Every row gives one point. To make a cloud, some directions were put in groups of two or more. Within a group, all points are equally far from the middle, so they leave a hole (a ring in 2 directions, a hollow ball in 3). The other directions are filled evenly. Then the cloud was stretched, turned, moved and blurred a little. Count the holes, and give their numbers of directions, smallest first.

Cloud:
0: -.15  .23  .04
1:  .10  .22 -.13
2:  .00  .18 -.28
3:  .22 -.31 -.13
4: -.36  .36 -.11
5:  .03  .38 -.52
6:  .55  .19  .19
7: -.03  .08  .33
8: -.02  .54  .20
9: -.04  .61  .17
10:  .51  .23 -.13
11: -.34  .18  .23
12:  .40  .56  .25
13:  .46  .38 -.20
14:  .17  .34 -.22
15:  .20  .22  .01
16:  .42  .28  .18
17: -.01 -.17  .23
18:  .08 -.24 -.15
19:  .52 -.16 -.09
20: -.05  .25  .27
Holes: 0

Cloud, 22 rows:
0:  .26  .01  .25
1: -.35  .31 -.34
2:  .25  .00  .20
3: -.03 -.35 -.15
4:  .11  .12 -.51
5: -.42  .20  .39
6: -.20 -.26  .03
7: -.13  .46 -.12
8:  .26  .01  .04
9: -.46 -.02  .02
10: -.08  .64  .30
11:  .09  .54  .20
12:  .06 -.06  .52
13: -.37  .48  .24
14: -.06 -.19  .25
15:  .00 -.20  .19
16: -.29  .49  .06
17: -.40  .45  .33
18: -.01 -.16  .31
19: -.22 -.08  .39
20:  .05 -.14  .33
21: -.31 -.28 -.11
Holes: 1 (2)

Cloud (27 x 4):
0:  .22 -.55 -.15  .02
1: -.16  .27  .01 -.14
2:  .29 -.05 -.39 -.38
3: -.57 -.27  .17 -.32
4:  .24  .28 -.17  .08
5: -.46 -.19  .17 -.51
6:  .06 -.22 -.57 -.29
7:  .16  .21 -.35 -.36
8:  .24  .04  .00 -.17
9: -.08  .08 -.19 -.56
10:  .00  .19  .23 -.79
11:  .30  .30 -.18  .34
12:  .28  .33  .37 -.24
13:  .06 -.37 -.03  .03
14:  .45 -.09 -.03 -.53
15:  .26  .21 -.02 -.22
16:  .04 -.46  .18  .05
17: -.10 -.04 -.18 -.19
18:  .20 -.41  .31 -.21
19:  .25  .35  .15 -.38
20:  .07 -.59  .25  .12
21:  .14  .05  .32  .08
22:  .17  .13  .36 -.02
23: -.03  .10 -.13 -.59
24: -.17 -.18 -.32 -.15
25:  .17  .20 -.26  .21
26:  .18 -.44 -.40 -.19
Holes: 0

Cloud, 54 rows:
0:  .00 -.26  .25 -.14  .13 -.26
1:  .00  .11  .43 -.30 -.20  .49
2: -.34  .32 -.26 -.34  .17  .22
3:  .27  .20  .09  .17  .21  .05
4: -.08 -.22  .36 -.36 -.21 -.18
5:  .15  .36 -.08  .20  .32 -.28
6: -.60  .13 -.02 -.05  .19 -.16
7:  .08 -.10  .39 -.07  .29  .24
8: -.04  .42 -.24 -.26  .20  .36
9: -.50  .02 -.17 -.52 -.39 -.13
10:  .10 -.30 -.16  .26 -.45 -.03
11:  .28  .36  .02 -.34 -.11  .12
12: -.34  .44  .52 -.46 -.41 -.16
13:  .14  .16 -.07 -.21 -.53 -.47
14: -.45  .17 -.29  .07  .02 -.01
15: -.20  .41 -.20 -.41 -.12  .48
16: -.40 -.32  .03 -.01 -.16 -.24
17: -.33 -.13  .35 -.22  .34  .25
18:  .30  .24 -.01 -.15  .15 -.01
19: -.26  .54  .26 -.20 -.35 -.08
20:  .17  .05  .34  .29  .36 -.22
21: -.50 -.24 -.19  .14  .33  .10
22:  .03 -.01  .49 -.06 -.18 -.38
23: -.06 -.24  .21  .06  .04 -.63
24:  .10 -.18 -.28 -.28  .07 -.02
25: -.33 -.39  .09 -.16  .04  .17
26: -.19 -.31  .30 -.15  .07 -.22
27: -.05 -.21 -.30 -.59  .19  .04
28:  .24  .14  .34 -.50 -.45 -.05
29: -.40  .51  .17 -.02 -.51 -.16
30: -.39  .11 -.34 -.29  .14  .01
31: -.52  .30 -.04 -.49 -.22  .01
32: -.53  .33 -.03  .12 -.34 -.22
33: -.07 -.30  .31 -.38  .10  .23
34: -.33 -.01 -.43 -.08  .21  .31
35:  .00 -.14  .25 -.60  .09 -.43
36: -.05 -.29 -.03 -.42  .12 -.21
37:  .24  .09 -.24  .25 -.44  .14
38: -.33 -.34  .19 -.33 -.39  .29
39: -.17  .28 -.40 -.42  .14  .37
40: -.30 -.36 -.19 -.38  .28  .25
41: -.04 -.23  .39 -.14 -.43 -.08
42: -.55  .23  .25 -.53 -.21  .00
43: -.26 -.38  .12 -.28  .37  .13
44:  .02  .09  .36  .43 -.16  .34
45: -.59  .20  .00 -.09 -.49 -.14
46: -.21 -.27  .30 -.54  .33  .07
47: -.32  .27  .39 -.49 -.13  .21
48:  .13 -.27  .29 -.03  .28  .21
49: -.20  .23 -.37 -.15 -.08 -.17
50:  .05 -.36 -.19  .09 -.44  .13
51:  .13  .44  .13  .03 -.39  .05
52:  .01 -.11 -.02 -.34  .05 -.57
53:  .01 -.18 -.28 -.20 -.53  .04
Holes: 1 (3)

Cloud:
0:  .20  .51 -.34  .08 -.08  .05
1: -.15  .26  .13 -.20  .45 -.04
2: -.07 -.02 -.20  .37  .26 -.43
3: -.49 -.08  .37  .08 -.06  .35
4:  .01  .15 -.11 -.56  .10 -.29
5:  .45  .07 -.26 -.40 -.07  .31
6:  .17 -.41  .53 -.36 -.08  .15
7:  .04 -.05 -.35 -.23  .37 -.31
8: -.04 -.43  .17  .13 -.32  .39
9: -.26  .09  .19 -.16 -.05 -.07
10:  .13  .18  .13  .22 -.50  .36
11:  .09  .67 -.26 -.18  .20  .03
12: -.28 -.28 -.12 -.09 -.11  .37
13:  .05  .26 -.03  .36 -.43  .47
14:  .14  .49  .03 -.27 -.26  .41
15: -.18  .46  .04 -.34  .32  .09
16: -.03 -.01  .30  .16 -.26 -.53
17:  .12  .12  .21 -.02 -.44  .59
18: -.30 -.15 -.10  .09  .06  .11
19:  .20  .43  .09 -.37 -.10 -.18
20: -.27  .37 -.44  .30 -.11 -.01
21: -.24  .02  .30  .24  .17 -.15
22:  .36 -.13  .40 -.12 -.04  .27
23:  .06  .30  .01 -.05 -.57  .14
24: -.15 -.29  .10 -.09 -.27  .64
25: -.17  .08  .01 -.07 -.46 -.23
26: -.34 -.42  .26 -.13 -.37  .38
27:  .18  .43 -.19 -.42 -.04 -.21
28: -.15 -.52  .16  .15 -.29 -.21
29:  .38 -.43  .00  .40 -.47 -.08
30: -.12  .23 -.40 -.35  .06 -.13
31:  .27 -.06  .37  .42  .05  .30
32:  .20 -.07  .23 -.39 -.69  .47
33:  .48 -.31 -.19  .32 -.22 -.10
34:  .29  .06 -.37  .01  .04  .44
35: -.40 -.15 -.36  .06 -.30  .02
36: -.20  .36  .54 -.35  .17  .04
37: -.25  .31 -.17 -.42 -.33  .12
38: -.08  .34  .26 -.14 -.08 -.14
39: -.05 -.19  .45  .38  .29  .29
40: -.26  .20 -.42 -.12 -.27 -.04
41:  .14 -.33 -.33  .32 -.03  .18
42: -.23 -.11  .00 -.17  .16  .55
43:  .36 -.11  .54 -.08  .35  .21
44: -.14  .29 -.08  .23 -.45 -.05
45:  .16  .32  .51  .09 -.40  .19
46:  .45 -.03  .60 -.24  .28  .24
47: -.27 -.16 -.11  .06  .03  .03
48:  .08  .23  .28 -.08 -.55 -.11
Holes: 1 (2)

Cloud, 74 rows:
0:  .38 -.02 -.38  .49 -.03  .09  .36  .16
1:  .52  .37  .09  .05 -.40  .43 -.11 -.06
2: -.29  .36 -.12 -.26 -.07  .12 -.07 -.19
3:  .52  .17 -.45  .09 -.04  .18 -.40 -.02
4:  .30 -.08  .09 -.15  .21  .10  .44  .38
5:  .18 -.15 -.14  .33 -.26 -.04  .08 -.17
6: -.05 -.08 -.65 -.04  .24  .38  .20  .10
7:  .08 -.31  .02 -.16 -.25  .25  .01 -.37
8: -.01  .39 -.32 -.17  .25  .66  .13 -.25
9:  .17  .20 -.11 -.56  .07 -.04 -.03 -.02
10: -.05  .31 -.13  .21  .50  .43  .20  .08
11: -.12 -.20 -.15  .15 -.43  .04  .49 -.26
12:  .24  .00 -.26  .28 -.58  .32  .08  .42
13:  .14  .49 -.35 -.08  .11  .58 -.31 -.26
14: -.31  .49 -.37  .07 -.33  .16 -.15 -.28
15: -.09  .40  .01  .08  .37  .24 -.10 -.26
16:  .27  .26 -.32 -.11  .37  .16 -.57 -.31
17:  .40  .27  .05  .08 -.08 -.21  .24 -.36
18:  .45  .20  .09 -.13  .55 -.19 -.11 -.33
19: -.07 -.13 -.31  .23 -.12 -.09 -.41 -.17
20: -.13  .20  .23  .08  .09  .85 -.11 -.04
21:  .23 -.20 -.22 -.35 -.35  .66  .16 -.09
22:  .18  .11  .24 -.07 -.42  .10 -.14  .34
23:  .04  .47 -.31  .51 -.04  .13 -.02  .10
24: -.14 -.11  .17  .16 -.10  .15  .37 -.02
25:  .46  .22  .05 -.11  .01  .37  .44  .51
26: -.03  .37 -.38 -.06 -.20 -.16 -.66 -.29
27:  .56 -.02 -.26  .27 -.25  .77 -.23  .29
28:  .56 -.01  .08  .30  .10 -.30  .03  .02
29:  .16  .35 -.29 -.37  .19 -.06  .20  .05
30: -.13 -.20 -.06  .15  .39  .28 -.20 -.16
31:  .25 -.06 -.72  .08 -.13  .45 -.11 -.05
32:  .49  .22 -.25 -.27 -.58  .27 -.11 -.08
33:  .16  .20 -.01 -.35 -.23  .18  .38  .19
34: -.03 -.01 -.07 -.26  .42 -.06 -.14  .41
35:  .26  .33 -.36  .20 -.20  .29  .02 -.52
36: -.22  .02 -.01  .19  .10  .45  .29 -.01
37:  .30  .68  .03  .15 -.14  .14 -.19  .01
38: -.32 -.10 -.31 -.10 -.26  .35  .08 -.24
39:  .26  .47  .05  .00 -.39 -.11  .06 -.40
40: -.12  .27 -.07 -.43  .09 -.02 -.13 -.16
41: -.25  .08 -.47 -.30 -.16  .34  .27  .18
42:  .12  .50 -.32 -.19 -.27 -.06  .20 -.50
43:  .06  .15  .49  .03  .12  .53 -.14  .06
44:  .58  .23 -.11 -.38 -.23  .55 -.26 -.16
45:  .09  .23 -.56  .19 -.22 -.23  .15 -.22
46:  .43  .45 -.37 -.35  .06  .49 -.29 -.09
47: -.20 -.04  .21 -.23  .19 -.38  .05  .05
48: -.16  .02 -.26 -.23  .16 -.03 -.34  .48
49: -.01  .53 -.40  .22 -.04  .05  .03  .09
50:  .55  .42 -.24 -.13 -.35  .57 -.11 -.23
51:  .32  .64  .02 -.04 -.29  .21  .09  .15
52:  .58 -.08 -.15  .51  .21  .61  .35 -.10
53: -.30 -.06 -.50 -.04 -.34 -.07 -.37  .09
54:  .34  .35 -.21  .18 -.18  .05 -.45 -.26
55:  .46 -.36 -.53  .04  .21  .17 -.17 -.16
56: -.28  .29 -.24  .02 -.06  .47 -.18 -.07
57:  .47 -.19 -.19  .01 -.25  .45 -.29  .11
58:  .65 -.19 -.22  .27  .17 -.02 -.05  .25
59:  .09 -.13 -.23  .25 -.08  .60  .21  .23
60:  .13 -.07 -.30  .06 -.67  .44  .10 -.05
61:  .25  .26 -.21  .28  .31  .14 -.53 -.20
62: -.19  .33 -.47 -.14 -.04 -.01 -.24 -.09
63:  .22  .64 -.23  .26 -.03 -.05  .10  .19
64: -.03  .28 -.43 -.11  .26  .33 -.12 -.23
65:  .14  .00 -.50  .27 -.20 -.29 -.33  .19
66:  .10  .15 -.07 -.35  .21  .43  .07  .31
67:  .43 -.09  .02  .21 -.10 -.26  .08 -.18
68: -.22  .36 -.19  .20  .09  .62  .23 -.07
69: -.15  .26 -.05 -.20 -.14  .41  .17  .23
70: -.17  .22 -.07 -.34  .00  .00  .36 -.01
71:  .51  .32 -.40 -.40 -.29  .14  .21  .16
72:  .44  .36 -.07  .03 -.37  .24  .07 -.35
73:  .01  .27 -.25 -.11  .50  .07  .17 -.16
Holes: 1 (3)

Cloud, 96 rows:
0: -.05  .34 -.22  .00  .47 -.48 -.30  .03 -.03
1:  .60  .02  .44  .28 -.18 -.21 -.54 -.05  .32
2:  .12  .41 -.25 -.58 -.05 -.08 -.24 -.02  .00
3:  .10 -.18  .13 -.20  .00  .24 -.52 -.09  .10
4:  .57  .03 -.04 -.14 -.56  .17  .04  .15  .30
5:  .42  .21 -.18  .41 -.23 -.09 -.45  .21  .64
6:  .69 -.02 -.04  .07  .13 -.17  .30  .53 -.06
7:  .89 -.07  .10 -.28  .32 -.03 -.12 -.17 -.14
8:  .50  .08 -.13  .15  .08  .33  .51  .32  .04
9:  .35  .26 -.57  .15 -.03  .42 -.21  .50  .22
10:  .04  .01 -.16 -.07  .52 -.38 -.37  .01  .01
11:  .35 -.03  .07  .02 -.64  .13  .12  .18  .13
12:  .15 -.02 -.16 -.09 -.09 -.13 -.40  .14  .46
13:  .39 -.34 -.08 -.09 -.29  .51 -.12 -.02 -.10
14:  .48  .16 -.15 -.33  .10  .36  .17  .15  .04
15: -.02  .59  .08 -.11  .28  .05 -.01  .00  .09
16:  .59 -.26  .06 -.47  .23 -.07 -.13  .19  .21
17:  .48  .35  .10 -.16 -.04 -.38 -.28 -.13  .10
18: -.10 -.19 -.07 -.20  .50  .16 -.31 -.03  .36
19:  .25  .09  .11 -.47 -.44  .35 -.05  .26 -.18
20:  .51 -.25  .03  .18  .15 -.05  .02  .13 -.08
21:  .65 -.24  .24 -.18  .17 -.11 -.31 -.08 -.11
22:  .40  .13 -.58  .35  .23 -.13  .08  .38  .16
23:  .19  .37 -.10  .55 -.15 -.03  .14  .04  .41
24:  .48  .04  .11  .51 -.50 -.08 -.12  .07 -.49
25:  .05 -.19  .37  .22  .06 -.20  .44  .41  .55
26:  .15 -.09 -.16  .12 -.15 -.26 -.52  .42  .02
27:  .01 -.10 -.30  .35  .03  .15  .23  .03  .10
28:  .66 -.07 -.11  .28 -.41 -.30 -.42 -.15  .28
29:  .51  .15 -.75 -.24 -.01  .30 -.08  .17  .09
30:  .01  .46  .03 -.24 -.28 -.49  .22  .21  .39
31:  .15  .41 -.70  .13 -.09  .33 -.42  .42  .30
32:  .51 -.28  .21 -.21  .08  .08 -.19 -.13 -.05
33:  .43  .68 -.27  .22 -.21 -.25  .03 -.05 -.15
34:  .10 -.22  .14  .06  .16 -.37 -.51  .05  .41
35:  .14 -.37  .39 -.23 -.24  .34 -.42  .23  .10
36:  .01 -.05 -.10 -.49 -.10  .14 -.17  .05  .54
37:  .26  .17 -.11  .16  .47  .13 -.14  .29  .27
38:  .25  .06 -.35  .28 -.03  .11 -.22 -.33  .10
39:  .59  .03 -.24  .09 -.22  .08  .33  .21 -.36
40:  .80 -.24 -.04  .03  .26  .02 -.11 -.20 -.31
41:  .24  .10 -.40  .18  .38  .30  .27 -.04 -.24
42:  .36 -.17 -.43 -.34  .33 -.17 -.27  .23 -.04
43:  .42 -.11 -.17  .23 -.39  .40 -.38  .10  .62
44: -.01 -.15 -.23 -.39 -.14  .04 -.49 -.09 -.04
45:  .37  .10  .17  .39  .04 -.06 -.06  .54  .29
46:  .23 -.18 -.10 -.02  .10 -.24 -.21  .19  .02
47:  .18 -.16  .12  .23 -.10 -.21 -.05  .45  .52
48:  .40 -.03  .50 -.34  .09 -.47  .05  .02  .39
49:  .32  .10  .08 -.09 -.16  .33 -.09  .14 -.57
50:  .00 -.05 -.17  .36  .17 -.67 -.19 -.04  .37
51:  .08 -.31 -.06 -.28  .06  .02  .06 -.04 -.37
52:  .36  .30 -.10  .30  .04  .05  .57  .31  .07
53:  .03 -.58 -.04  .40  .03  .30 -.12  .32 -.22
54:  .01  .21 -.05  .87 -.05 -.41  .04  .08  .11
55:  .73  .49  .27  .47 -.15  .14  .54  .26  .11
56:  .09  .21 -.21  .78  .16  .25  .18  .24 -.18
57:  .32 -.30  .33  .03 -.04 -.10  .50  .02  .29
58:  .65  .21 -.35  .27 -.17 -.35 -.04  .21  .40
59:  .13  .36 -.35  .63  .23  .24  .35  .43  .12
60: -.06 -.29  .04 -.40 -.09  .10 -.03  .24  .21
61:  .10  .05 -.41  .04  .19 -.10 -.25  .31 -.39
62:  .57 -.29  .04 -.31 -.34  .31 -.30 -.23  .07
63:  .34 -.21 -.26  .10 -.08  .30  .18  .05 -.59
64:  .02 -.27  .00 -.40  .02 -.24  .17  .18 -.66
65:  .02  .11  .12  .24 -.26 -.06 -.03 -.11  .42
66:  .45  .09 -.18  .21  .06 -.06 -.13  .21 -.31
67:  .40 -.24 -.36  .07 -.18 -.20  .12  .09  .57
68:  .42 -.15  .18 -.39 -.30 -.32 -.20  .04  .04
69:  .04  .30 -.38  .33 -.19 -.08  .26  .30 -.35
70:  .24 -.29  .07 -.26  .10  .11 -.54  .36  .51
71:  .31 -.30  .09 -.02  .11  .00 -.50  .25  .39
72:  .03 -.15  .27  .36 -.38 -.06 -.16  .13 -.22
73:  .05 -.46  .39 -.06 -.21  .29 -.19  .13 -.23
74:  .04  .30 -.34  .24  .02 -.29 -.52  .10 -.17
75:  .37 -.17 -.28  .23  .04 -.35 -.57  .24 -.08
76: -.17  .14 -.21 -.24 -.04 -.10 -.52  .03 -.24
77: -.22 -.19 -.34 -.15 -.15 -.12  .13 -.45 -.12
78: -.16 -.54 -.26  .19 -.15  .10  .13  .15 -.27
79:  .29 -.41  .03  .12 -.29  .51 -.52  .10  .23
80:  .19 -.46 -.19 -.03 -.25  .13  .22  .39 -.02
81:  .61  .28  .10 -.11  .07 -.05  .02  .10  .08
82:  .30 -.38  .24 -.24  .08 -.11  .29  .01 -.08
83:  .08  .43 -.33  .33  .15  .11  .03 -.03 -.26
84:  .05  .07 -.11  .31 -.52 -.21  .35 -.20 -.04
85:  .16 -.08 -.27  .16  .11  .11  .52  .10 -.42
86:  .02  .03  .15 -.17 -.11  .33 -.04  .54  .27
87: -.09  .04 -.59  .06  .34  .14  .06  .04 -.28
88:  .63 -.46  .00  .37  .17 -.17 -.10 -.06 -.28
89:  .31 -.30 -.25  .00 -.23 -.04  .16  .48  .03
90:  .36  .20 -.16 -.11  .41  .39 -.17  .20  .28
91:  .20  .01 -.46  .09  .20  .12  .33  .08  .28
92: -.02  .10 -.29 -.03 -.58  .31  .36  .25  .35
93:  .26  .11 -.14 -.11 -.05 -.29 -.17 -.03 -.04
94:  .30  .16 -.50 -.36  .09 -.24 -.05 -.13 -.24
95: -.11 -.29 -.30 -.35 -.19 -.06 -.66  .00 -.06
Holes: 0

Cloud:
0:  .15  .26  .23 -.09 -.21 -.09  .54 -.29  .24
1:  .06  .10  .81 -.10  .35  .37  .06 -.16 -.06
2: -.10 -.07 -.25  .10 -.13  .47 -.33  .04  .13
3: -.01  .01  .24 -.16  .40  .19 -.26 -.53  .43
4:  .33  .70  .03  .09  .03  .10  .35  .12 -.10
5:  .26 -.50  .23 -.03  .32 -.15 -.14 -.30  .17
6:  .11  .30  .30  .28  .06  .34  .26 -.03  .26
7:  .34  .15  .19  .03  .21  .37 -.40  .11 -.14
8:  .47  .09  .41  .53 -.17 -.30 -.05  .30 -.16
9:  .05 -.21  .23  .28 -.26 -.15 -.03 -.31  .09
10:  .32  .31  .58 -.16  .19 -.18  .04  .67 -.12
11: -.17  .30  .33  .06 -.26 -.44 -.30 -.17  .10
12: -.12  .20  .39 -.26 -.62  .03  .02 -.17 -.24
13:  .04 -.22  .07  .28  .47  .20 -.53 -.09  .48
14:  .21  .13  .29  .31 -.17 -.34 -.50  .07 -.10
15:  .10 -.06 -.09 -.53 -.35  .08  .10 -.11 -.11
16:  .13  .32 -.06  .05  .06 -.07  .02 -.29  .20
17:  .40  .27  .20  .43  .45 -.05 -.20 -.34  .25
18: -.13  .46  .36 -.18  .08  .74  .20  .11 -.05
19:  .13 -.10  .17  .21 -.11  .04 -.10 -.46  .37
20: -.05  .01 -.10  .04  .02  .29  .14  .28 -.18
21:  .47  .10  .28  .14  .29  .02  .14  .54  .31
22:  .48  .32 -.06 -.20  .31 -.25 -.28  .22 -.15
23:  .18 -.18 -.10  .00  .41  .44 -.26 -.14 -.06
24:  .14  .26  .06  .07 -.11  .12  .49 -.36  .14
25:  .00  .59  .53  .05  .08 -.42  .26  .33 -.06
26: -.11  .31  .04 -.30  .43 -.18  .12 -.67  .17
27: -.54  .39  .39  .01  .06  .17 -.26 -.20 -.25
28: -.09  .37  .11  .26  .31 -.06 -.47 -.36 -.06
29:  .38  .07  .11 -.42  .48 -.09 -.17  .13 -.31
30:  .29 -.02  .02 -.37  .28 -.11 -.15  .26 -.20
31:  .13 -.17  .10 -.01  .32  .09 -.27 -.53  .33
32: -.38  .19  .10 -.33  .17  .09 -.04 -.38  .37
33:  .03  .08  .45 -.02  .17 -.26 -.35 -.48  .19
34: -.07  .13  .29 -.33 -.14  .01 -.25 -.27  .21
35: -.01  .34  .74 -.02  .56  .32 -.36  .13  .03
36:  .07  .32 -.11  .23  .14  .07  .25  .22 -.01
37: -.07 -.13 -.24 -.09  .04  .39 -.26  .17  .32
38:  .42  .16  .31 -.31  .06  .03 -.07  .14 -.15
39:  .21 -.24  .17  .57  .53  .20 -.27  .04  .18
40: -.04  .25  .18 -.26  .29 -.33 -.46  .08 -.10
41:  .12 -.04  .16  .17  .03  .22 -.20 -.69 -.01
42:  .01  .22  .06 -.26  .27  .11  .10 -.10 -.28
43: -.06  .33  .17 -.17  .21  .44 -.33 -.32  .15
44:  .06  .23  .27 -.27  .11  .85  .37  .09 -.07
45:  .44  .35  .28 -.05 -.07 -.13  .13  .38  .02
46:  .29  .32  .31 -.36  .00  .36  .11  .08  .29
47:  .11 -.52  .28  .16  .18  .37  .09  .18  .19
48:  .16  .30  .07  .17 -.02 -.04 -.45 -.11 -.03
49: -.39  .21 -.24  .22  .23  .45 -.18 -.53  .02
50:  .10 -.27 -.43 -.29  .28  .34  .09  .12  .22
51: -.01  .90  .00 -.06  .03  .20  .02  .10 -.13
52:  .22  .25  .25  .03 -.57  .20 -.17 -.17  .08
53:  .63 -.10  .51  .22 -.06  .13 -.14 -.03 -.10
54:  .10  .12  .27 -.29  .82  .06 -.04 -.18  .10
55:  .43  .70  .25  .59  .13  .01  .06 -.08  .10
56:  .09  .21 -.13 -.27  .15  .13 -.03 -.67  .14
57:  .29  .19  .58 -.15 -.13 -.21 -.19  .19  .19
58:  .00 -.12  .29  .47  .34  .01 -.41  .28  .04
59:  .08  .47  .59  .48  .12 -.27 -.19 -.05 -.42
60: -.27 -.19  .20 -.34  .47 -.34 -.04 -.16  .19
61:  .06  .07  .79 -.13 -.15  .01  .43 -.42 -.11
62: -.21 -.23  .40  .06  .30 -.30 -.60 -.19  .19
63:  .49  .22  .87  .36  .12 -.01 -.24 -.05  .12
64:  .13  .11  .27 -.16  .45 -.02 -.07 -.17 -.40
65: -.03  .15 -.22  .15 -.30  .27 -.22  .18 -.02
66:  .01  .18  .09  .09  .29  .33 -.26  .20  .16
67:  .08  .30  .26  .10  .52  .11 -.39  .29  .23
68: -.37 -.29 -.10 -.31 -.07  .17 -.22 -.29 -.20
69: -.28  .20  .24  .12 -.05  .20  .16 -.26 -.14
70:  .05  .33  .46  .00 -.32 -.02 -.36  .01 -.12
71: -.22  .52  .07  .00  .36  .12  .47 -.04 -.01
72:  .40  .56  .47 -.12  .10  .53 -.32 -.18 -.22
73:  .24  .35 -.24 -.30  .15 -.31 -.24 -.47  .37
74: -.13  .58  .11 -.04 -.18  .32 -.05 -.11  .07
75:  .00  .64  .61  .06 -.03  .04  .08  .19 -.41
76:  .09  .68 -.12  .00 -.15 -.19  .13 -.37  .22
77:  .35  .27  .16  .62  .59 -.06 -.07 -.25  .19
78: -.05  .06  .79 -.09  .40  .20  .16 -.06  .29
79: -.07 -.32  .69 -.03  .06  .32 -.06  .36 -.27
80:  .38  .36  .51  .07  .23  .23 -.10  .05 -.14
81:  .00  .06  .00  .08  .24  .22 -.33 -.40  .51
82:  .29 -.37  .16  .41  .16 -.04 -.01 -.46  .22
83:  .00 -.20  .28 -.25 -.14  .13  .03 -.19 -.06
84:  .38 -.10 -.10  .48  .28 -.39 -.43  .03  .20
85:  .33 -.12  .08 -.19  .53  .13  .01 -.06 -.26
86:  .19  .30  .08  .21 -.41  .25 -.26  .42  .05
87:  .11  .37  .12 -.49  .32  .67 -.03  .08  .09
88: -.08  .10  .41  .26  .35 -.20 -.50  .11 -.26
89: -.35  .68  .59 -.52  .08  .00  .13 -.05  .29
90:  .22  .21  .33 -.19 -.10  .54  .00  .11  .01
91:  .62 -.18  .15  .03  .22  .22  .23 -.04  .05
92:  .08  .23  .27 -.41 -.14  .15  .09  .71 -.34
93: -.51  .11  .08  .29  .31  .27  .24 -.34  .16
Holes: 0
